Each row is a point. The points of each table are mixes of a few directions, plus a little noise. Count the directions of each table, and those that both share. Where both have some left over, give the other angles between the two spaces (their principal angles), to ten degrees, smallest first.
In the rows, 128 means zero.

First, 5 rows:
[[155 119 135]
 [ 56 151 108]
 [183 110 143]
 [ 49 154 106]
 [198 105 147]]
Second, 4 rows:
[[ 95 122  70]
 [113 202 155]
 [159 125 175]
 [147  63 112]]
Directions: first 1, second 2, shared 0; angles 30

First:
[[133 132 152 135 149 127]
 [143 129 178 117  90 131]
 [152 133 214 115  80 133]
 [130 121 130 109  68 133]
 [122 130 113 142 174 125]
 [126 128 125 131 140 128]
 [103 115  28 122 121 128]
 [113 130  84 150 201 123]]
Second (9 x 6):
[[152 140 216 136 137 128]
 [122 124 103 126 124 127]
 [143 136 192 132 134 129]
 [ 97 114   7 121 116 128]
 [100 115  21 121 117 129]
 [140 133 173 131 132 128]
 [139 133 171 131 131 129]
 [127 127 127 128 127 128]
 [131 129 142 129 128 128]]
Directions: first 2, second 1, shared 1

First, 8 rows:
[[178 167 125 118 159 118 146 103 114]
 [109 113 129 132 116 132 121 138 133]
 [147 145 130 122 144 115 133 120 110]
 [ 62  58 108 158  52 209 119 150 236]
 [ 11  45 146 142  71 121  80 193 119]
 [168 160 126 120 154 118 142 108 114]
 [149 148 132 120 148 109 133 120 103]
 [200 187 127 112 178 103 152  93  94]]
Second (10 x 9):
[[ 96  75 133 142 142 136  63 141 130]
 [232 249 137  88 159  64 213  93  70]
 [116  90 110 148 172 164  89 112 129]
 [ 82 150 112 126  73 138 222 143 117]
 [ 88 112 140 126  86 116 128 158 130]
 [218 151 158 110 128 102  71 118 189]
 [ 91  90 144 132  88 124  91 160 154]
 [ 83 100 113 142 138 149 131 131 108]
 [183 138 119 131 173 147 107  93 149]
 [ 91 125 113 134 122 141 166 132 104]]
Directions: first 2, second 4, shared 2

First, 8 rows:
[[146 177  97 100 119 119 118  79 124 153 138  70]
 [159 210  76  80 114 113 111  45 121 170 145  31]
 [141 163 106 108 122 122 121  93 125 145 135  87]
 [122 113 137 136 131 131 131 143 129 121 125 145]
 [122 111 138 138 131 131 131 145 129 120 125 147]
 [106  70 165 162 138 139 140 187 133  99 116 197]
 [111  82 157 155 136 136 138 175 132 105 118 183]
 [117  98 147 146 133 134 134 158 131 113 122 164]]
Second (8 x 12):
[[120  82 128 135  94 122 134 108 116 120 130  89]
 [139 181 128 122 169 136 123 145 141 140 125 166]
 [133 163 106 101 119 112 112 121 125 124 143 125]
 [115  89 141 142 117 128 133 147 125 110 125 145]
 [138 100 127 142 111 139 145  65 119 159 117  36]
 [131 104 149 156 147 150 146 122 133 146 108 115]
 [154 249 103  91 180 129 107 129 146 157 135 158]
 [ 94  55 143 136  88 107 123 186 118  66 140 191]]
Directions: first 1, second 3, shared 1

First, 8 rows:
[[ 90 139 118 151 136 140 135 128 119 128 123 108 130 113 107 135 133 132]
 [ 98 102 142 110 115 137 184 104  80  77 160 119 200 108 118  81 170 132]
 [137 173 211 167 129  69  78 164 146 192  68 153 110 168 158 100  93 117]
 [249  98  32  40 157 111  86 120 155 139 140 155 121 103 116 173 140 174]
 [ 56 147 181 178 122 157 173 110 104 116 140 128  75 145 124 157 113 122]
 [ 63 122  94 146 132 166 164 114  97  94 147  87 160  93  91 128 157 133]
 [133 107  83 119 117 157 127 130 147 110 144 111 122 125 133 139 123 105]
 [198 136 165 115 120  84  79 153 168 169 100 165 105 171 174 114  93 108]]
Second (8 x 18):
[[190 103  50  96 123 159  99 131 183 127 149 133  62 140 147 188  95 110]
 [101 139 160 143 129 116 140 127 106 128 119 124 158 124 121 100 141 134]
 [187 113  65  90 144 153 117 112 158 128 155 149  44 129 124 217 105 149]
 [ 77 140 180 159 115 108 138 143 106 128 105 109 200 128 133  51 146 107]
 [ 94 138 165 149 121 112 137 136 108 128 113 117 175 127 130  78 142 119]
 [ 76 153 197 153 139 100 161 115  71 129 113 131 173 114 102  93 158 162]
 [ 91 145 177 146 136 107 151 120  89 129 117 129 162 119 110 102 149 151]
 [205  94  28  87 117 168  87 138 202 126 153 131  50 145 157 195  87  95]]
Directions: first 5, second 2, shared 2
